Each row is a point. Each copy is the shape, with its points in the same order, turned, moved and blurred by noise. Is it also mirrored, or only turned?
In the rows, zero is written as 128.

Shape (9 x 3):
[[ 91 135 105]
 [ 86 136 152]
 [121 120 107]
 [ 88 135 156]
 [ 99 114 114]
 [176 132 108]
 [ 89 134 106]
 [103 132 120]
 [206  73 147]]
Copy 1, 9 rows:
[[147 150  79]
 [179 154 111]
 [131 126  96]
 [183 152 118]
 [153 128  89]
 [ 90 120 136]
 [151 150  79]
 [150 142  98]
 [109  56 173]]
Copy 1 is: mirrored
Copy 2:
[[ 89 127 136]
 [108 133 179]
 [118 110 126]
 [112 131 183]
 [105 108 144]
 [169 123  99]
 [ 90 126 135]
 [107 124 143]
 [216  67 128]]
Copy 2 is: only turned
Copy 3 (9 x 3):
[[ 96 138 129]
 [115 164 164]
 [124 118 127]
 [121 164 168]
 [109 125 145]
 [171 113  98]
 [ 94 140 132]
 [114 139 136]
 [216  72 146]]
Copy 3 is: only turned
Copy 4:
[[ 96 127 103]
 [101 155 150]
 [132 121 121]
 [ 93 157 154]
 [108 109 122]
 [183 128 108]
 [ 90 130 110]
 [110 140 118]
 [207  92 173]]
Copy 4 is: only turned

Shape, 9 rows:
[[140 119 137 139 104 130]
 [127 158 138  95  82 118]
 [126 166 142 136 128 108]
 [144 146  99 119 133 104]
 [129 163 112 115  86 155]
 [147 150 132 102  96 118]
 [ 73  61 127 129 222 113]
 [122 112 128 120 117 110]
 [150 138 141 104 133 139]]
Copy 1:
[[131 125 162 137 107 126]
 [125 154 149  93  90 100]
 [120 142 105 128 115 106]
 [127 154 144 119 156 107]
 [122 175 150  97 100 148]
 [142 151 155 102 108 106]
 [ 61  41 126 139 199 135]
 [109 117 162 125 126 112]
 [148 121 139  99 125 130]]
Copy 1 is: mirrored
Copy 2, 9 rows:
[[134 104 147 139 104 132]
 [147 150 133 101  87 139]
 [110 144 139 121 124 101]
 [142 120 102 117 133 109]
 [139 150 117 118 110 170]
 [161 141 135 106 113 125]
 [ 68   7 139  79 153  96]
 [130  98 128 116  95 114]
 [152 114 152 108 143 136]]
Copy 2 is: only turned

Shape (14 x 8):
[[177 104 155 116 104 117 158 183]
 [124 129  95  87 160 165 105 134]
 [ 97 168  97 107 167 154  94 118]
 [157 124 136 156 138 154  98  89]
 [173 113 117  95 166 116 144 115]
 [135 114 113 174 140  97 160 151]
 [157 132 147  78 115 132 134 149]
 [ 90 146 154 142 136 117 154  87]
 [100  98  71 168  74 147 170 152]
 [133 128  74  91 130 101 148 141]
 [109 155  65  94 121 128  94 152]
 [117 175 105 175 160 114 174  99]
 [103 183 105 145 134 148  97 107]
 [103  89 123 107  86 141  99 176]]
Copy 1, 14 rows:
[[185  94 155 108 138 110 139 193]
 [104 175 116 131 136 148 133 153]
 [ 82 193 131 120 150 123 128 117]
 [147 116 127 139 172 152 123  93]
 [169 164 112 143 155 105 147 150]
 [138 108 125 107 191  79 172 149]
 [168 138 155 120 109 120 128 159]
 [123 141 183 138 162  95 185  94]
 [ 84  74 116  82 123 115 219 146]
 [129 151 100 113 116  75 160 159]
 [ 82 154 103 103 109  91 117 140]
 [138 157 137  80 192  85 189  83]
 [ 91 156 142  99 162 122 126  81]
 [ 86  90 154 134 115 125 133 184]]
Copy 1 is: mirrored
Copy 2, 14 rows:
[[169 120 155 116 159 145 151 183]
 [102 127  88 106 135 156  93 115]
 [ 83 163 100 120 131 143  94  89]
 [141 113 156 161 128 150 100  81]
 [148 111 128  89 147 141 158  99]
 [143 143 125 173 155 123 180 126]
 [135 132 149  89 128 158 131 158]
 [ 84 152 165 155 115 149 159  99]
 [127 116  79 193 106 171 177 165]
 [131 139  77 103 117 128 166 134]
 [114 160  66 115 103 126 105 140]
 [126 189 125 163 132 156 180  65]
 [105 178 115 158 103 153  96  91]
 [104 101 114 146 116 132 108 199]]
Copy 2 is: only turned

Shape:
[[109 157 170 108  89 186 134 164 111 122  99]
 [130  72 142 138 138 121 147 185 125  86 116]
 [108 120 167  97 102  88 135 141  84 104  84]
 [ 68 124 115 136 170 183 161 114 107 102 179]
 [133 125 100 144 165 165 123 113 156 132 143]
 [148 153 162 162 140 123 100  96 125 123 163]
 [154 140 170 127 167 135 173 168  82 155 109]
 [143 148 156 140 182 101  89 128 137 129 174]
 [154 158  87  79  85 191 119 151 111 104 109]
 [119 170 111 100  99 179 112 118 162 169 119]
 [168 119 119  71  74 113 109 119 104 160 146]
 [ 82 153 134 157 102 144 178 156 121  96 126]
 [160 126 146  81 128 132 168 126 127  88 161]
 [133 151  97 147 101 130 126 191 121  90 148]]
Copy 1:
[[114 182 159 139 136 169 143 179 119 119  71]
 [124  94 130 154 184 129  79 199 138 112 103]
 [119 116 164 117 137 101  97 176  86 109  49]
 [ 71 109 106 132 163 172 148 110 104 113 156]
 [128 128 116 148 148 129 133 103 165 142 146]
 [125 157 166 145 135  78 129 126 117 122 167]
 [113 139 181 130 222 112 143 157 127 151  85]
 [123 158 158 114 166  80  90 111 138 124 169]
 [175 162 109 107 129 160 172 160 147  98  73]
 [132 179 135 115  94 153 152 118 163 164  99]
 [189 128 154  66 110 105 141 165 120 155 104]
 [ 59 140 114 146 139 130 146 185 124 111  97]
 [127 100 170  90 152 126 146 161 150  88 125]
 [124 161  83 121 156 107 127 197 145 101 118]]
Copy 1 is: only turned
Copy 2 (14 x 11):
[[135 185 146 157  75 165 132 121 151 133 132]
 [176  89 128 116 132 154 137 172 132  86 130]
 [118 135 155  76  97 147 176 149 127 118  94]
 [ 77 104 131 198 149 167 124 105 129  62 140]
 [132 114 114 164 177 133  96  88 146 110 130]
 [142 112 150 173 153  94 154  73 118 127 103]
 [165 162 175 147 180 164 184 141 127 114 106]
 [140 106 170 145 172  77 152  80 144  99 126]
 [137 189 106 115 105 162  99  89  99 140 163]
 [106 186  98 152 132 124 115  81 179 164 143]
 [122 139 117 101 140 122 164 105 111 193 164]
 [117 149 102 163  99 144 160 147 140  72 109]
 [150 102 116 125 130 166 178  82 120  98 156]
 [154 153 103 133 125  95 116 144  98  73 156]]
Copy 2 is: only turned
Copy 3:
[[158 144 117  93  75 193 135 160 122 145 100]
 [127  94 137 177 114 186 132 121  90  95 138]
 [151 134 165 142  90 123 108 137 113 104  83]
 [ 77 154 116  79 134 175 146 102  71 133 173]
 [110 112  87 116 175 168 122 121 114 158 164]
 [144 161 155 131 148 138 101 123 164 152 181]
 [161 125 186 135 142 168 163 135  92 173 109]
 [115 121 172 135 163 135  99 149 135 159 208]
 [191 129  64  87 131 162 125 183  85 129 123]
 [138 118  67  74 128 139 128 164 149 186 122]
 [203  88 113 100 108  96  90 121 120 149 138]
 [114 162 112 128  96 153 188 140 117 112 135]
 [165 102 150  85 135 144 140 129 116  82 154]
 [144 139  96 158 109 144 148 175  95 108 174]]
Copy 3 is: only turned
Copy 4, 14 rows:
[[152 142 130 153 148 185 155 171 152 134  93]
 [151  53 115 160 144 123 132 129 106  94 113]
 [132 102 128 108 118 129 135 142 115 113  40]
 [ 84 149 119 144 148 171 139  99 102  89 185]
 [120 138 114 164 171 119  90 101 128 137 169]
 [121 147 189 138 141  95 116 126 109 160 146]
 [114  92 112 125 188 146 141 169  65 168 111]
 [ 94 112 180 130 151  71  92 155 106 142 162]
 [210 177  83 137 138 153 118 162 132 118 123]
 [135 181  95 147 141 132 109 157 186 165 136]
 [176 128 107  79  91 111 113 145 141 175 129]
 [110 145 114 177 128 141 181 131 109 107 107]
 [157 120 125  90 173 109 158 127 121 105 142]
 [161 133 108 175 106 103 146 166 102 101 139]]
Copy 4 is: only turned

Shape (16 x 12):
[[122  95 108 104  93 143 155 118  86 114  78 160]
 [138 135 102 129  97  92 155 115 126 113 131  59]
 [113 108 126 132  91 121 138 126 158 127 137 119]
 [107 103 114 140  92  99 139 152 136 128 123 181]
 [104 113 101 130 146 112 159 156 130 196 103 158]
 [ 80 210 107 127 116 126 158 154 148 125 119 161]
 [201  96 130 143 157 156 175  78 124 116 127 126]
 [ 88 116 111 145  94 125 180 106  82 181 130 145]
 [243 138 105 136 100 102 156 157 147 124 141 127]
 [ 94 120 144 144 106 135  67 129 119 122 131 166]
 [141 121 103  89 119  99 106  37 134 135 122 173]
 [ 97  99 185 110 136 137 110 124 128 124 122 116]
 [132 120 201 135 104 151 134  88 112 134 143 169]
 [171 117 120 143 106  95 181 151 124 142 125 159]
 [104 150 112 145 152  94 149 138 137 132  57 174]
 [ 92  93 147 112 165 118 111 118 106 119 140 158]]
Copy 1:
[[154 100 147 104 147 139 100 148  90 110  58 151]
 [147 125  99 125 132  94 145  94 124  97 115  87]
 [130 121 128 135 111 119 132 123 159 122  99 126]
 [141 100 144 154 126 100  99 141 149 114  84 181]
 [152  67 169 152 150  94 107 130 118 177 123 146]
 [117  86 119 137 152  96  25 117 156 109 137 110]
 [160 127 145  62 188 157 177 129 136 111 144 145]
 [169  34 154 134 115 125 119 155 115  98 123 122]
 [202 172 102  86 173  69 135 140 171 116 138 159]
 [112 136 132 157  78 149  92 142 125 122 119 176]
 [153 109 158  62 100 142 107  63 121 118 113 182]
 [ 86 147 182 141 110 145 139 131 116 118 117 120]
 [133 133 185 109 105 171 117 163 158  78 139 144]
 [179 109 150 124 170  83 122 150 149 117 116 153]
 [147 101 167 167 183 127  61  90 121 133 118 153]
 [ 85 113 171 134 116 128 137 123  98 119 128 175]]
Copy 1 is: mirrored
Copy 2, 16 rows:
[[153 169 111 143 169 161 106 107 132 150  95 142]
 [131 125  66 127 106  99 141 115  96 115 152 106]
 [108 135 109 122 160  99 113 150 114 119 151 111]
 [125 153 111 119 186 107  96 168 138 156 105 162]
 [129 108 117  99 169 113 135 158 135 197  66 104]
 [101 180 117  67 119 117 159 167 169 165 119 141]
 [137  72 135 137 166 156 154  87 154  96 150 114]
 [106 120  72 156 161 153 139 160 136 188  93 128]
 [185  71 116  64 153 110 116 126 155 120 197 138]
 [114 150 170 143 121 115  99 181 106 129 100 163]
 [ 74 111 139 139 147 110 121  64 111 157 120 188]
 [127 146 171 180 137 109 147 146 108 140 118 103]
 [111 123 174 191 149 140 132 152 140 163 154 147]
 [158  98 100 100 185 115 139 153 155 148 142 150]
 [124 152 119  96 143  88 151 131 182 150  61 142]
 [121 135 168 159 156 118 159 143  90 137  83 141]]
Copy 2 is: mirrored
Copy 3, 16 rows:
[[109 131 160 116  40 130 137 142 130 127 125 157]
 [127 183 107 120 115  99 143  72 155 111 142 121]
 [134 124 134 130 113 136 119  81 153 150 142 132]
 [145 103 175 146  81 103 100 103 147 160 135 147]
 [144  85 148 101  91  72 140 148 159 177 153 111]
 [100 150 195 122 149  93 106 142 180 175 106 114]
 [159 146  85 147 116 145 183 161 136 123 155 189]
 [107 123 140 129  69  86 174 111 124 196 123 124]
 [215 207 121 140 115 113 105 134 153 139 180 162]
 [129  89 148 141 116 133  80 113  93 146  92 126]
 [111 116 112  81 119 101 109 114 106 147 121 222]
 [142  85 148 108 129 161 149 101 113 114 111 117]
 [157 115 150 134 121 170 159 118  91 175  88 165]
 [186 151 153 140  87  94 141 126 154 160 154 155]
 [141 100 164 114 103  72 118 161 187 134  92 143]
 [125  67 160 127 128 114 142 124  93 115 128 144]]
Copy 3 is: only turned
Copy 4:
[[140  92 137  99 102 116 189  54 112 144  91 132]
 [145  84 104  80 100  80 111 106 156 137 146  94]
 [104 111 118 126 109  96 148  91 153 115 155 129]
 [ 74 119 143 117 111  89 197  92 130 121 120 115]
 [104 116 112 107 161  91 218 122 153 180 124 135]
 [ 71 142 113  79  89 157 172 162 125 146 118 126]
 [204 122 101 172 133  96 149  96 139 121  93 108]
 [103  83  63 106 104  85 202  97  91 169 136 136]
 [166 121 152 140  68  36 141 155 183 126  96  93]
 [ 61 103 158 149 121 102 138  88  97 132 118 154]
 [132 174 119 123 118  75 123  48 110 179 111 152]
 [121  99 160 146 158 134 144  92 107 150 164 130]
 [122 121 139 202  99 116 166  91  77 142 144 120]
 [135 119 125 132  95  62 200 123 143 134 103  86]
 [ 81 131 127  99 150 133 187 120 143 176  78  89]
 [116 125 150 125 171 111 167  92  78 134 133 138]]
Copy 4 is: only turned

Shape (16 x 12):
[[ 96 110 121 175 167 145 154 127 144 106 143 149]
 [ 70 141 107 167 122 134  71  76 126 182 160 163]
 [ 75 139 105 141 131  98 142 121 156 187 165 165]
 [108  88 101 108 145 133 152  74 136  66 156 167]
 [164 116 111 105  96 145 147 158 122 116 125 128]
 [ 76 129  97 149 152 156 120 106  85  80 150 169]
 [169 124 137  75 125 151 135 124 139 142  96  76]
 [ 72 154 105 164 114 102 130 160 157 170 176 140]
 [159 135 114 132 129 113 152 147 123 144  54 119]
 [166 109 128 120 124 139 158 146 132 195 138 152]
 [ 58 107  67 143 192 154 158 134  99 110 128 111]
 [130 117  76  95 142 124 114 139 146 151 113 132]
 [133  77 144 102 127 109 106 137 100 157  89 106]
 [150 170 149  97 154 113 123 187 123 164  92 129]
 [139 161 132 101 115 111 150 141  93 169 107 109]
 [ 53 128 113 125 113 145 138 135 161 177 126 168]]
Copy 1 (16 x 12):
[[ 96 111 157 135 185 104 135 126 159 141 136 134]
 [134  66 160 135 125 112  96  66 149 225 154 139]
 [137 115 137 112 122  82 137 110 191 217 138 135]
 [115 103 146  58 186  89 108  90 155 103 158 131]
 [147 129 115 114 103 137 133 138 146  90 148 153]
 [ 82 111 155 130 164  81  96  67 132 127 157 164]
 [141 146  97 103  99 187 114 127 136 107 118  93]
 [130 113 137 161 111  82 153 116 198 200 164 131]
 [134 117  91 137 105 128 110 164 130 119  76 128]
 [170 143 138 101 111 150 147 149 148 163 117 164]
 [ 52 134 100 130 179  91 150  88 116 153 139 136]
 [140 132  75 106 127 127 105 132 141 161 148 133]
 [138 129 127 104  91 128 110 151  79 143 130  96]
 [140 186 113 156  85 135  83 159 151 150 104 126]
 [143 151 116 131  66 124 121 111 139 138  91 124]
 [ 85 101 136 100 102 112 123 130 185 205 150 149]]
Copy 1 is: only turned
Copy 2:
[[147 125 127 160 137 130 173  62 159 100 119 126]
 [ 70 185 117 197 139 125 136  78 119  91 188 145]
 [ 66 145 112 154 113 112 203  76 134 130 169 129]
 [150  99 109 161 136 129 195 134 165  67 132 183]
 [136 113 124 132  98 133 137 164 146 150 109 112]
 [168 138 131 152 107 140 150  88 139  62 167 170]
 [ 97 108 123 116 159 172 123 175 115 142  95  98]
 [ 69 142 121 156  90  90 175  69 144 119 169  89]
 [117 151 133  97 124 116 129 124 108 168  69 131]
 [118 141 119 161 133 137 177 135 122 203 138 104]
 [158 111  98 125  91 168 173  43  94  80 111 146]
 [ 95 123  68 127 122 137 141 127 127 142 124 139]
 [106  92 134 145 151 132 117 130  78 163 116 152]
 [100 126 131  63 135 130 120 113 130 187 139 101]
 [ 94 133 148 101 115 130 156 145  80 151 132 113]
 [ 57 134 129 159  88 158 171  74 154 138 144 136]]
Copy 2 is: mirrored
Copy 3, 16 rows:
[[107 102  90 138 161 138 148 137 151  99 125 136]
 [148 156  75 153 169  67 130 113  90 122 147  75]
 [120 105  83 132 168  55 155 126 127 169 122 111]
 [149  61  58  89 120 145 118 132 125  81 113 127]
 [135 123 134  97  93 157 113 158 128 170 138 141]
 [135 115  86 107 176 157 154 145  93  81 125 117]
 [126 128 149  79  95 159  75  95 162 173 150 104]
 [ 95 134 117 129 165  52 170 146 122 153 132 131]
 [ 93 146 117 122 110 177 113 111 145 193  94 127]
 [142 101 125 147 127 124 107 132 141 209 157 135]
 [ 55 100  67  93 185 169 162 138 124 116 154 104]
 [ 99 129  86  97 138 124  83 146 128 174 135 108]
 [100 107 150 136 113 155  83 120 117 173 118  63]
 [105 146 165 108 170 142  86 129 152 201 100 128]
 [120 127 155  97 139 147 126 102 110 208 119 119]
 [131 126  86 115 160  87 166 149 159 168 123  71]]
Copy 3 is: mirrored
